Each row of a before or after table is a point. One or more steps were done to the points. Then noise was added and the rows were shuffled. The steps act on columns, c1 being the first. Name the steps. A step turns or swaps two columns, mirrors them in a line or flattens them onto one, adds a multiple of one to another, or multiplies or shifts one. Angles are multiples of 10 degrees, from the lower column toward the higher: turns from -170 to 170, lines from 10 to 170 but not 90. Use the fewest steps. Two steps may share a column if one is a turn and the other turns, adds or multiplies; they go together, in the order done. Otherwise the lowest column goes first.
(in the rows, 128 means zero)

Before (12 x 2)
[[174 129]
 [161  76]
 [ 89 143]
 [ 90 136]
 [112 151]
 [138 140]
 [168 115]
 [112 136]
 [124 122]
 [106 158]
 [175  87]
 [100 115]]
After (12 x 2)
[[139 142]
 [123 134]
 [150 162]
 [ 71 105]
 [121 159]
 [107  92]
 [153 140]
 [142 164]
 [122  82]
 [ 79  90]
 [138 116]
 [162 145]]
Steps: turn c1 and c2 by -100 degrees

Before (13 x 3)
[[147 151 101]
 [102 145 123]
 [132 140  88]
 [120 123  98]
 [108 129 145]
 [146 129 150]
 [153 128 132]
 [156 127 120]
 [147 125 119]
 [130 148 135]
 [111 138 137]
 [113 137 138]
 [117 132 128]]
After (13 x 3)
[[147 132  47]
 [153 103 140]
 [119 131  38]
 [132 136   8]
 [102 170 113]
 [111 155 155]
 [156 100 103]
 [117 143 128]
 [112 152 158]
 [130 146 149]
 [108 149 179]
 [146 110 194]
 [146 106 101]]
Steps: add -1 times c1 to c2; multiply c3 by 3

Before (10 x 6)
[[142 116 157 128 128 132]
 [131 120 141 123 141  99]
 [160 122 137 157 139 175]
 [109 196 100 130 145 138]
 [117 105 132 130 129 116]
 [135 146 114 155 110 104]
 [168 143  90 147 116 167]
 [131 142 129 135 150 115]
 [136 128 124 132 156 100]
 [148 150 152 120 127 166]]
After (10 x 6)
[[130 138 138 156 123 246]
 [124 151 130 134 141  96]
 [148 118  91 148 144 226]
 [105 112 115 155 146  68]
 [143 128 157 125 116 138]
 [129 157 126 133 127  58]
 [106 145  99 130 196 150]
 [135 140 141 126 122  56]
 [114 130 129 134 105  98]
 [158 129 153 121 150 224]]
Steps: add -1 times c4 to c1; swap c2 and c5; multiply c6 by 2.5

Before (8 x 8)
[[141 143 169 125 105  83 120 135]
 [119  92 119 152 146 120 113 143]
 [130  98 140  82 109 172 155 177]
 [128 130 121 171 143 153 125 105]
 [ 86 120 154 156 154 124 112 107]
 [134 115 145 141 171 120  93  91]
 [135  73 161 113  85 174 125 167]
 [ 95 139 101 161 153 114  73  69]]
After (8 x 8)
[[144 122 109  77 123 169 133 186]
 [110 145 126 159 132 121 126 163]
 [116 140 104 170 130 141 144 108]
 [ 91 159 111 180 113  97  84  78]
 [155 114 193 126 128 117 122 122]
 [ 95 158 147 153 158 133 100 108]
 [168 148 123 116 112 180 123 195]
 [ 83 146 154 163 104 141 123 117]]
Steps: turn c1 and c5 by 60 degrees; mirror c2 and c8 in the line at 110 degrees; turn c3 and c6 by 40 degrees; turn c4 and c7 by 20 degrees

Before (11 x 11)
[[121 137 161 138 134 135  91 127 132 159 114]
 [145 106 111  80 150 120  96 125 135 162 111]
 [143 113 160 113 137 131 152 150 141 144 126]
 [160 175 147 141 137 132 107 141  88  65 102]
 [116 118  91 107 135 127 111 133 107 200 115]
 [ 51 106 152 114 137 144 123 153  87  91  90]
 [134 114 195 107  92 155 119 190 109 152 112]
 [131  97 165 146 120 131 126 161 144 118  90]
 [ 85 124 151  82 118 154 130 134 160 145  61]
 [119  86 150 143 103 109 123 103 133 107 119]
 [122 159 128 156 119  88 109 160 176 150 157]]
After (11 x 11)
[[137  56 130  81 150 120  95 145  90 163 110]
 [129  36  97 134 102 109 122 115 144 106 119]
 [122 109 158  85 121  89 110 118 177 151 157]
 [159  62 139  99 137 131 152  91 122 144 125]
 [168  65 163 138  91 156 121  43 101 152 112]
 [ 95  73 127  46 120 153 130 105 103 144  60]
 [138  87 115 129 135 137  90  96 138 159 114]
 [ 63  57 144 175 137 146 123  98  95  91  91]
 [148  48 149 119 119 132 126  80 151 119  90]
 [170 125 136 194 136 132 107 105 119  65 101]
 [ 98  69 145 142 135 127 111 162  99 200 115]]
Steps: add 0.5 times c3 to c1; turn c3 and c8 by -110 degrees; shift c2 by -50; turn c4 and c9 by 60 degrees; multiply c4 by 1.6

Before (11 x 12)
[[ 72 131 107 132 129 175 130 199 103 184 126 151]
 [151  87 144 123 106 131 147 144  94 121 135 142]
 [139 167 116 174 108 102 159 139 123 105 127 116]
 [109 162 122 108  99 147 125  90 129 148 103 105]
 [126 138 141 143 157  99 149 116 155 160 151 118]
 [ 98 122 168 127 110 125  92 145 146 136 118 155]
 [124  82 126 136  99 148 111 124 141 154 120 130]
 [125 105 138 117 134 138  84 158 137 121 172 115]
 [149 121 144 125 150 152 172 131 164 187 120  89]
 [132 125  58 137 160 189 135 105 144  99 156 143]
 [135 143 109 153  69 147 111 132 146 136 145 161]]
After (11 x 12)
[[129 125 185 112 162 189 138 103 235  39 154 164]
 [128  84 141 138  97 149 109 125 112  94 128 124]
 [134 121 147 130 152 152 172 131  40 126 119  83]
 [132 144 154 131  70 147 111 134 135  77 159 172]
 [132 168 134 158 111 102 161 140 158  45 163 116]
 [127 137 139 118 157  99 149 116  61 100 154 135]
 [135  86  90 119 105 130 147 144 153  61 128 147]
 [106 130 122 132 129 176 129 200 209 125 129 149]
 [117 123 116 135 110 125  91 145  19  78 121 150]
 [126 105 129  85 133 138  83 157  93  62 149 145]
 [121 162 132 132  99 146 125  89 140  88  98  87]]
Steps: multiply c1 by 0.4; turn c3 and c9 by -130 degrees; multiply c9 by 2.5; add 0.7 times c11 to c12; turn c4 and c11 by 50 degrees; shift c10 by -60
